Each row is a point. Each copy is the shape, with its points in the same order, turned, moved and blurred by noise. Say if it was mirrored as well.

Shape (7 x 3)
0:  0.0  2.6 -1.7
1:  2.1  0.4  4.7
2: -0.1 -1.2 -4.4
3: -4.1  5.0  3.0
4: -5.1 -2.5  1.8
5: -1.1 -2.6  0.9
6: -1.1 -0.3 -1.5
Copy 1 (7 x 3)
0: -0.7 -1.0 -0.9
1:  4.8 -0.6  3.7
2: -0.8  2.8 -3.3
3: -2.9 -2.6  5.5
4: -1.4  4.9  4.4
5:  1.5  3.8  1.7
6: -0.4  1.9 -0.2
Copy 1 is: mirrored
Copy 2 (7 x 3)
0: -1.1  1.6 -1.7
1:  0.0 -4.1  2.8
2:  2.4  4.9 -1.1
3: -2.2 -4.0 -4.7
4:  5.6 -2.2 -3.0
5:  4.1 -0.8 -0.4
6:  2.5  0.9 -1.2
Copy 2 is: only turned
Copy 3 (7 x 3)
0:  1.2 -0.8 -3.8
1: -3.3 -1.3  2.0
2:  5.3  0.8 -2.1
3: -5.0  2.3 -5.2
4: -0.5  5.7 -0.1
5:  1.2  3.0  0.7
6:  1.6  1.5 -1.6
Copy 3 is: mirrored

Shape (10 x 4)
0:  1.4 -1.5  6.8  0.7
1: -1.1 -2.6  4.3 -3.1
2: -1.1  1.4 -1.0  1.5
3: -0.2 -1.1 -3.2 -0.2
4: -2.2 -3.0 -4.3 -2.2
5: -0.5  1.0  1.8 -3.8
6:  3.4  6.4  1.0  0.9
7:  3.4  0.6 -4.8  1.1
8: -2.0  4.5 -0.3  3.5
9:  2.1  2.3 -0.4 -2.2
Copy 1 (10 x 4)
0:  3.5  0.9  7.6  0.0
1:  0.2 -0.9  6.0 -3.4
2:  1.2  1.4 -0.7  0.4
3:  0.8 -2.1 -1.7 -0.2
4: -0.1 -3.9 -2.6 -3.0
5: -2.5 -0.1  3.6 -0.9
6: -1.3  3.4  1.8  6.2
7:  1.0 -2.8 -2.6  3.9
8:  1.4  4.9 -1.5  2.1
9: -2.1 -0.7  1.5  2.5
Copy 1 is: mirrored
Copy 2 (10 x 4)
0:  1.5 -7.3 -1.5 -2.5
1: -2.3 -7.7  1.0  0.3
2: -1.7  0.4 -0.7 -1.2
3: -1.4  0.4  3.0  0.3
4: -4.2 -0.3  5.5  1.0
5: -2.3 -4.0 -0.7  2.7
6:  2.5  0.8 -5.0  1.8
7:  2.0  3.0  2.6  1.2
8: -1.9  1.5 -3.7 -2.4
9:  0.3 -1.0 -0.5  3.1
Copy 2 is: only turned
Copy 3 (10 x 4)
0: -0.6  8.0  2.4 -2.5
1:  4.0  5.4  1.7 -2.7
2: -1.8 -0.4  2.6 -1.5
3:  0.0 -1.4 -0.5 -0.2
4:  2.9 -2.6 -1.7 -1.3
5:  3.0  2.3  3.8 -0.2
6: -3.8  1.9  6.8  3.1
7: -2.6 -1.7 -0.6  3.5
8: -4.2 -0.8  5.4 -2.2
9:  0.6  1.2  3.4  2.4
Copy 3 is: mirrored
Copy 4 (10 x 4)
0:  1.3  3.2 -7.2 -1.4
1: -0.2  2.8 -4.1  4.0
2: -0.4 -1.9 -0.6 -0.4
3: -3.9 -1.1  1.2  0.0
4: -5.1 -1.7 -0.3  4.2
5:  0.8  3.1 -0.6  3.1
6:  2.2  2.2  2.6 -5.0
7: -5.1  0.3  2.1 -3.2
8:  2.3 -2.6 -0.3 -3.9
9: -0.6  3.3  1.1 -1.0
Copy 4 is: mirrored

Shape (11 x 8)
0: -2.0  1.4  4.1  0.8  2.6 -1.8  1.5  2.5
1:  2.8 -1.9 -0.1  0.3  0.4 -0.9 -0.8  1.3
2:  0.2  4.3 -3.2 -5.2  0.7  1.8 -3.1 -1.6
3: -3.4  3.1  0.3  0.2 -0.5  3.5  1.1 -2.3
4: -1.5  4.6 -0.1  4.0  2.1  0.9  0.6  3.3
5:  2.8  4.2  1.7  0.5 -3.0 -3.8  1.3 -3.0
6:  1.4 -3.8  2.3 -1.0  0.6 -0.1  2.0  5.1
7: -3.7 -2.1  0.7 -3.7  2.7 -4.5 -3.5 -1.8
8: -4.5  4.3 -1.9 -3.5 -2.5 -4.1 -2.6 -0.8
9:  2.5  5.1 -5.1 -0.4  0.6  2.0  3.8 -1.5
10:  4.5  3.2 -2.1  0.5 -3.0  0.3 -2.1 -0.1
Copy 1 (11 x 8)
0: -3.1  0.9  2.8 -4.0  1.9  1.7 -0.3 -3.9
1: -1.6 -0.4 -0.4  1.2  1.7 -2.2 -0.7 -1.4
2: -4.4 -1.9 -2.9 -0.7 -5.0 -0.6  5.4 -0.2
3: -1.7  0.6 -0.6 -2.5 -2.2  5.4  2.6  0.5
4: -6.0  2.7 -1.2 -3.1 -1.0  3.5 -2.3 -2.3
5:  1.8  2.5  1.0 -3.6 -5.1 -2.7 -1.3 -0.4
6: -1.2 -3.1  1.5  1.3  4.6 -0.1 -1.9 -3.9
7: -2.1 -1.9  0.0 -5.5  3.3 -3.8  5.5  0.6
8: -3.0 -3.0 -1.3 -7.7 -3.7 -1.4  1.9  2.5
9: -0.6  1.2 -6.1 -0.6 -5.6  2.6  0.2 -3.6
10: -2.1  0.4 -2.3  2.0 -4.8 -2.2 -1.5  1.2
Copy 1 is: only turned
Copy 2 (11 x 8)
0: -4.8  0.8  1.9 -1.6 -0.5  0.8  0.9  2.0
1: -1.9  0.7 -0.5  2.1  1.6  1.0 -1.3 -2.1
2:  2.0 -0.4  3.7 -4.5  2.4  0.4 -2.6 -5.4
3:  2.8 -0.5  2.3 -4.3 -2.6 -0.4  1.1 -0.1
4: -2.4  0.5  4.4 -0.8 -5.3  1.2 -2.4  0.7
5: -0.8  3.3  0.8 -1.2 -0.8  5.2  4.5 -4.5
6: -2.9 -1.7  0.5  3.9  3.5  1.6 -0.6  2.6
7: -3.7  3.6 -1.5 -5.4  5.5 -0.9 -2.0 -0.7
8:  0.4  4.6  2.1 -7.2  2.0  4.4 -2.7 -1.6
9:  3.7  2.1  6.8  1.0 -1.4 -0.2  0.5 -4.9
10:  1.2 -0.1  1.3  0.6 -1.0  4.2 -1.2 -6.1
Copy 2 is: mirrored
Copy 3 (11 x 8)
0:  4.1 -2.8 -1.8  1.4  0.4  0.9 -1.1  0.5
1: -2.0  0.0  1.7  2.8  0.0 -1.2 -1.6  1.8
2:  0.2 -0.6  6.5  1.9 -2.9  0.0  5.0 -3.1
3:  1.3 -0.5 -0.2 -2.3 -2.4 -0.5  2.1 -4.7
4:  4.2 -3.3  2.3 -2.8 -1.7 -1.4 -2.7 -0.7
5:  0.4 -2.2  1.5  5.0  1.0 -3.5 -2.0 -6.1
6: -0.7 -1.1 -0.9  0.8  3.9  0.0 -0.2  4.8
7:  0.0 -2.9 -1.5  6.7 -5.2  1.9  3.2  1.4
8:  0.1 -7.3  2.1  3.8 -4.1 -1.4  4.1 -3.7
9:  2.4  1.8  5.1 -0.5 -1.0 -6.9  2.0 -3.3
10: -2.7 -1.3  6.3  1.5 -0.1 -2.9 -2.0 -3.1
Copy 3 is: only turned

Shape (14 x 9)
0: -2.3 -3.8  1.7 -1.7  4.5  4.1 -3.2 -1.0  4.3
1: -1.2  3.3  1.4 -0.1 -1.4 -4.1  3.8  4.3  0.1
2:  2.0 -1.0 -2.4  3.9  1.1 -3.0 -2.0 -1.2 -2.7
3:  0.4  0.1  1.9 -0.8 -4.0 -0.4  2.2 -2.8  2.1
4:  3.1 -5.8  0.6 -0.7 -0.7  4.4 -3.9  0.1  2.4
5:  5.0  3.1  1.2  2.2  4.4  1.4 -1.8 -2.2  4.2
6:  1.0 -1.8 -5.3 -1.9 -0.5 -3.5  1.8  1.3 -0.6
7: -1.3  2.1 -0.4 -2.3 -4.8  3.3 -1.6  2.1  0.6
8: -0.9 -4.0  2.1  3.5 -1.3  2.1  2.4  3.8 -3.0
9: -0.8  2.2  1.9  5.1  1.3  2.7 -4.3  4.8 -2.2
10:  1.1  3.5 -3.8 -1.5 -0.7 -0.4 -0.8 -2.7 -1.7
11:  1.6 -4.4  3.3 -1.0 -0.8 -0.3 -1.9 -1.4  4.9
12: -1.3 -4.6  3.4  0.1  0.0 -3.9  4.6  5.0 -2.5
13: -1.7 -2.2 -3.2  2.0 -4.5 -1.5  2.4  0.0  4.1
Copy 1 (14 x 9)
0: -1.1  4.3  4.4 -1.0 -1.4  6.9  0.3 -0.5 -0.8
1:  1.8 -4.1 -4.0  2.3  2.6 -1.1  1.9  2.4 -4.0
2:  2.1  2.2 -3.6 -4.2 -1.5 -1.8  0.9  3.2  2.6
3:  1.7  0.7  0.8  3.7  1.7 -2.6  2.0 -1.5  0.9
4: -2.1  1.4  3.3 -2.4  0.5  4.0  3.4 -2.0  5.3
5: -1.9  6.4 -1.3  2.5  1.5  2.5  1.9  5.4  2.6
6: -1.4 -2.4 -0.2 -3.2 -2.3 -3.9  2.7  2.2 -1.2
7: -2.7 -1.2  0.5 -0.8  5.4 -0.5 -0.7 -2.8 -0.6
8:  1.4 -2.9 -5.0 -0.6 -1.8  3.0  0.8 -3.6  1.7
9:  0.1  1.4 -6.6 -3.3  4.0  5.5 -1.7  0.6  1.1
10: -2.1  1.8 -0.4 -1.2  1.4 -5.0 -2.0  2.3  0.5
11:  2.1  1.8  4.1  0.9  0.8  2.8  5.0 -0.4  2.4
12:  4.7 -6.8 -2.9  0.6 -3.5  2.2  2.5  0.0 -1.0
13: -0.1  1.0 -1.2 -0.8  0.0 -3.6  6.0 -3.2 -2.5
Copy 1 is: only turned
Copy 2 (14 x 9)
0:  1.8 -2.4  4.9  0.8  5.5  0.8 -4.6  6.7 -1.5
1: -2.0 -0.9 -0.5 -1.8 -3.3 -5.8  0.5 -0.4 -1.4
2:  4.8 -3.9 -0.5 -0.5 -0.7  1.7 -1.9 -3.1 -1.6
3: -2.6 -1.9 -4.1  1.8  0.4  0.0 -2.4  2.8 -0.6
4: -1.5 -3.3  3.4  2.8  6.1  3.9 -5.4  0.5 -1.8
5: -0.1 -7.7  1.4 -5.4  0.9  3.1 -3.2  3.4  0.9
6:  0.6 -2.2  1.9  3.8 -4.2  0.5  0.1 -0.9 -4.0
7: -3.3 -0.7  0.7  2.9  3.1 -0.2  1.9  0.7  2.3
8:  0.3  4.0  1.0 -0.4  2.1 -1.2 -4.9 -3.0 -1.2
9:  2.2 -1.3  3.6 -4.2  4.6 -2.1 -0.9 -3.5  3.2
10:  1.3 -3.1 -0.5  0.7 -1.4  3.2  3.5  1.3 -0.2
11: -1.7 -5.0 -0.1  2.0  4.2 -0.4 -6.2  3.2 -3.1
12: -0.3  2.9  0.2 -0.6 -0.8 -5.4 -4.1 -2.0 -6.7
13: -0.9 -2.2 -0.6  5.8 -3.1 -1.5 -4.6  0.8  1.8
Copy 2 is: mirrored
Copy 3 (14 x 9)
0: -1.9  0.2  2.4 -4.5 -3.6  2.8  0.0 -1.4 -7.6
1:  3.3  2.2  2.2  1.2  2.6 -2.0 -4.4  1.1  2.6
2: -1.1 -2.4  2.8  2.4 -1.1 -2.4  4.1  1.4  1.0
3:  0.3  4.8 -0.8  3.8 -1.9  2.1 -1.3  0.0 -1.4
4: -3.0  2.3 -1.1 -2.2 -1.2 -0.3  3.9  2.9 -8.1
5: -5.7  2.3  6.2 -2.3  0.3  3.5  2.8  0.4  1.5
6: -2.5 -2.6 -1.7  2.8  1.0 -4.3 -1.5  0.8  1.5
7:  2.1  1.2 -1.8  1.8  3.0  4.0 -1.0  4.4 -2.5
8:  5.6  2.4 -0.6  0.5  2.2 -4.1  3.3 -1.2 -2.8
9:  4.3 -1.1  6.4 -1.6  3.8  1.5  4.4  2.2 -1.6
10: -1.5 -1.3 -1.8  2.5 -0.2  3.4  0.9  2.1  2.9
11: -2.4  4.8  2.0  0.2 -3.8  0.0 -0.6  1.7 -4.7
12:  4.7  2.8 -0.3 -1.3 -0.6 -7.5 -1.8 -1.6  0.3
13: -1.8  1.3  0.5  6.4  1.5 -1.0 -2.2  0.1 -3.5
Copy 3 is: only turned
Copy 4 (14 x 9)
0: -2.6  1.3 -6.5 -2.6 -0.8 -1.1 -4.6  1.1 -4.6
1: -1.3 -4.2  4.0 -1.8 -1.7 -2.5  0.1 -0.7  4.5
2:  1.8  2.9 -1.7  1.2  1.4  2.7  1.2 -0.7  4.5
3:  1.1 -0.6  0.7  1.1 -1.2 -4.3  1.9 -1.7 -1.8
4:  0.8  5.1 -2.3  0.9  1.6 -1.4 -5.8  0.3 -4.5
5: -4.8  4.1 -4.2  3.8 -1.4 -3.1  0.1  2.8  1.8
6:  2.8 -2.4  1.9  1.0  1.0  2.8  0.4  2.9  0.3
7: -1.0 -2.3  0.7  3.0  0.1 -1.6 -4.5 -4.7 -1.7
8: -0.9  3.6  3.3 -5.0  2.2  1.0 -1.5 -3.6 -0.2
9: -4.2  2.9 -1.7 -0.5  0.9  1.1 -5.1 -5.2  4.9
10: -0.4 -2.1 -1.0  5.6 -1.3  2.0  1.1 -1.3  0.9
11:  2.3  2.7 -2.6 -0.9 -0.5 -5.4 -2.9  1.6 -2.6
12:  2.1  0.6  5.0 -7.6 -1.2  0.4 -0.9 -0.2  1.6
13:  2.0 -3.0  0.4 -0.1  5.8 -2.7  1.0 -0.4 -1.1
Copy 4 is: mirrored

Shape (15 x 12)
0:  0.8 -0.9  0.9 -4.4  1.9 -4.5  0.0 -2.3 -2.0  3.7 -1.2  2.0
1:  6.5 -0.1  2.2  0.6  3.6  2.3 -5.5 -3.5 -1.6  1.7  5.2 -2.2
2: -1.0 -1.1  2.0 -2.1 -3.0  0.6  0.0 -0.4  1.3  4.5 -0.8 -1.5
3:  1.2  4.1 -2.9 -4.0 -2.5 -1.9  6.2  1.9 -1.8  3.3  1.0 -3.4
4: -2.1  2.9  3.0 -1.5  5.4 -1.1 -3.4  1.1 -0.2 -0.1  0.2 -0.3
5: -0.6 -1.0 -2.0 -3.8  3.2  2.9  3.1 -4.6  1.9 -2.1  0.0 -0.3
6: -6.7  0.8 -0.5 -0.2  0.3 -1.9 -3.4  1.1  2.7  0.6 -2.5 -0.7
7: -1.7 -2.6 -1.6 -3.1 -3.6  2.3  0.4  0.2 -1.4 -0.7  3.1 -3.2
8: -2.4  3.5  0.4 -2.2  1.4  1.3 -2.8 -2.9  0.1  4.7  5.4  0.8
9: -3.3 -3.3 -0.4 -0.5  1.9 -1.4  2.4 -0.3 -1.0  5.4  4.0  3.4
10: -1.0 -2.9  2.8  1.7  1.5  1.8  1.1 -1.9 -1.5  1.8  2.1 -1.0
11: -3.3 -1.2  4.3  0.4  1.8  0.7 -4.5 -0.7  4.7 -1.3  2.8  2.3
12:  5.2 -0.4 -2.6  2.9  2.0  1.9 -1.6  7.5 -1.5  6.7  1.0 -1.6
13: -1.2  0.1 -2.8  0.2 -4.9  7.4 -2.4 -1.7  0.1 -3.5  1.0  2.0
14:  5.7  2.0 -2.0  2.1 -1.9 -3.0 -3.5 -1.8  1.5  2.5 -3.0 -0.7
Copy 1 (15 x 12)
0:  2.7  2.5 -5.3  4.9 -1.7  1.7 -1.2  0.1 -0.4  2.8  2.0  0.6
1: -4.0 -4.0 -4.0  5.2  0.1 -0.4 -4.8  0.9 -3.2 -4.5  5.4 -3.8
2:  2.1 -1.0 -0.7  1.1 -2.2 -4.0 -0.9  1.9 -2.1  2.0  0.6  1.8
3:  3.9  2.3 -2.1  2.1  5.7 -5.3 -2.5 -3.5 -3.6  3.3 -0.6  2.4
4:  2.3 -1.4 -4.6 -0.7  1.0  1.6 -2.4  2.8  1.3 -0.3 -0.1 -4.6
5:  3.2  0.5 -0.2  1.3  1.2  5.0 -1.2 -0.3 -5.2 -3.1 -1.0  2.2
6:  1.6  1.0 -2.0 -5.3 -2.2 -0.4  1.8  2.6  0.0  1.6 -1.4 -2.1
7:  2.3 -2.1 -0.2 -1.0 -2.4 -2.9 -2.5 -4.4 -5.1 -0.6 -1.0  0.4
8: -1.9 -0.5 -6.1 -0.4 -0.4 -0.8 -5.8  3.9 -4.4  0.6 -0.5  0.1
9: -1.9 -2.7 -5.0  0.6 -1.7  2.1 -2.9 -1.1 -0.8  4.4 -1.2  5.1
10: -0.8 -4.7  0.1  2.3 -1.2  1.3 -1.8  0.1 -1.7  1.6  0.3  0.3
11:  0.1 -2.9 -1.0 -4.2 -4.2  2.6 -4.1  4.1  0.9 -2.2  1.7 -0.9
12: -4.2 -3.9 -5.2  2.9  3.4 -7.2  1.6 -2.7  3.3 -2.8  0.9  1.1
13: -1.4  1.0  3.1 -1.1 -3.8 -2.1 -3.9 -1.5 -3.7 -6.5 -4.9 -0.1
14: -2.9  5.4 -0.3  3.1  0.3 -3.9  0.9  1.0  0.5 -1.6  4.6 -1.6
Copy 1 is: only turned
Copy 2 (15 x 12)
0:  1.1  2.9 -0.3  3.6 -3.8  3.1  2.7  2.3 -0.6  3.1  2.3 -0.6
1:  3.1 -0.9 -2.2  1.6  1.4 -3.0  8.1 -0.8 -0.9  2.3 -4.8  3.6
2:  0.0  0.9 -2.5  2.2 -1.0 -1.4 -2.4  2.1 -1.4 -0.7  0.4 -1.3
3: -0.8  2.3  3.0  1.0 -1.4  2.2 -5.5  7.3 -0.1  2.8 -1.7  4.6
4: -1.2  0.4 -0.6  0.8  1.4 -0.8  1.5 -3.2  1.7  6.6  2.4  0.7
5:  1.4 -6.4  3.6 -0.9 -2.3  1.2  0.6  2.0 -0.8  2.9  0.3 -2.0
6: -1.7  0.5 -2.5  0.2 -0.4  0.4 -3.6 -2.2  4.3  3.3  1.4 -5.3
7: -0.4 -1.7 -0.9 -1.6 -2.4  1.0 -3.9  0.1 -3.1 -0.2 -3.9  0.4
8: -1.3  0.4 -1.9 -0.6 -4.4 -5.5  2.1  1.1  1.4  4.9 -1.8  0.8
9: -0.8  1.4  0.5  0.8 -8.5 -0.9  0.5 -0.2  2.4 -1.1  2.2  1.9
10:  0.6 -0.6  1.8  2.0 -2.1 -2.5  0.5 -2.4 -0.3 -1.3 -0.5  0.8
11: -3.9 -2.1 -2.7 -1.8  0.2 -2.8  3.1 -4.3  1.3  1.1  2.3 -3.0
12:  5.9  2.9 -3.6 -0.1  2.0 -0.2 -1.4  0.8  5.1 -1.9  0.0  8.4
13:  3.0 -1.6 -0.2 -8.5  0.3 -2.5 -1.4  0.1 -2.2 -0.5 -2.9 -3.8
14:  2.9  3.7 -1.3  1.3  4.0  2.2  3.2  4.9  3.6  0.6 -2.4 -1.9
Copy 2 is: mirrored
Copy 3 (15 x 12)
0:  1.5 -0.4 -2.8 -0.5  3.0  4.2 -5.0  0.6 -1.2  0.9  4.6  1.8
1:  5.5  0.0 -1.7  2.2  4.3 -3.6 -3.4  1.6  0.5 -3.7  4.2 -6.3
2: -1.0  2.9  1.6  3.8  1.7  1.0 -3.6 -2.9  0.9  1.7  3.8  1.4
3: -2.8  3.2 -1.6  3.0  4.0 -2.9 -2.4  1.0 -4.2  0.2  2.2  8.4
4:  7.1 -1.1 -1.7  2.2 -0.6  2.2 -1.2 -1.0  0.0 -2.6  1.9  1.6
5: -1.8  5.8 -4.4 -0.9  2.0  2.7 -2.2  0.8  3.4 -4.8  1.0  1.0
6:  0.6 -1.0  1.0  4.2 -1.2  4.8 -0.3 -5.8  1.6 -1.9  0.5  3.0
7: -1.6  3.0 -2.9  4.3  5.4 -1.3 -2.5 -3.3  3.0  0.3 -2.1  1.9
8:  3.2  1.4 -4.0  1.8  1.4 -1.5 -3.0 -5.8 -1.8 -4.7  4.8  0.2
9: -1.8 -2.0 -4.5 -2.3 -0.7 -1.1 -7.6 -4.7  1.1 -0.5  3.5  2.0
10: -0.6  0.9 -3.5  2.1 -1.6 -1.3 -4.7 -1.7  2.7  0.6  1.3 -2.2
11:  4.3 -1.7 -1.9  2.1 -1.5  1.9  0.3 -4.6  7.0 -2.8  4.1 -1.3
12:  1.4 -2.6  6.2  1.4  0.5 -7.1 -6.4  1.2 -1.4 -1.5  0.5  1.0
13: -1.1  5.0 -0.7 -0.8  4.0 -2.7  3.0 -5.8  4.2 -1.6 -2.1 -2.0
14: -1.6 -2.0  4.8  1.8  4.2  1.0  1.0  1.1 -2.5 -1.1  4.5 -2.7
Copy 3 is: mirrored
Copy 4 (15 x 12)
0: -4.7  4.6 -1.2 -2.4 -1.5 -0.2 -0.9  2.3 -3.3  2.2  1.6  1.2
1: -2.6  0.2  3.0  2.3 -2.0 -1.4  3.4  5.4  2.0  4.4 -3.0 -5.7
2: -3.3 -0.6  1.3  3.1  1.0  2.1 -4.2  1.2 -3.9  1.8 -0.2  2.0
3: -2.0  0.8 -0.7 -3.3 -1.2  4.1 -8.0  0.1  2.9  1.2 -2.2  3.2
4: -3.1  2.4  4.2  0.3 -1.5 -2.5  1.5  3.1 -0.8 -4.5 -0.4  0.9
5: -1.8 -0.3 -6.6  2.1  0.1 -4.0 -1.8  0.5  0.1 -2.0 -1.7  0.9
6: -0.8 -0.9  2.3  2.8 -0.9  1.9  0.1  0.0 -5.0 -5.3  2.9  3.5
7: -3.3 -5.3 -1.0  0.8 -0.2  1.5 -1.3 -1.0 -1.0  1.6 -3.7  2.8
8: -2.5 -2.5  2.1 -0.3 -2.7 -0.5 -3.2  6.8 -3.4 -1.6 -1.3 -2.9
9:  0.1  1.4 -0.2 -3.0 -0.6 -0.7 -3.0  1.1 -8.0  0.9 -3.4 -0.6
10:  0.3 -0.1  2.0  2.5 -0.3 -3.4 -1.1  1.3 -3.3  2.5 -3.6  1.4
11: -1.5 -1.4  2.6  3.5  2.9 -1.0  3.6  5.1 -5.0 -3.8 -1.6  1.0
12: -0.1  3.0  6.3  0.1 -0.2  5.1 -2.0 -3.9  0.4  2.4 -3.9 -5.9
13: -1.1 -9.2 -0.6  2.2  4.4 -1.3 -0.8 -0.8  0.3 -0.4  1.3 -1.5
14:  0.3  2.5  0.8  1.9  0.5  5.2  0.8  2.3  1.6  3.2  4.7 -1.6
Copy 4 is: mirrored
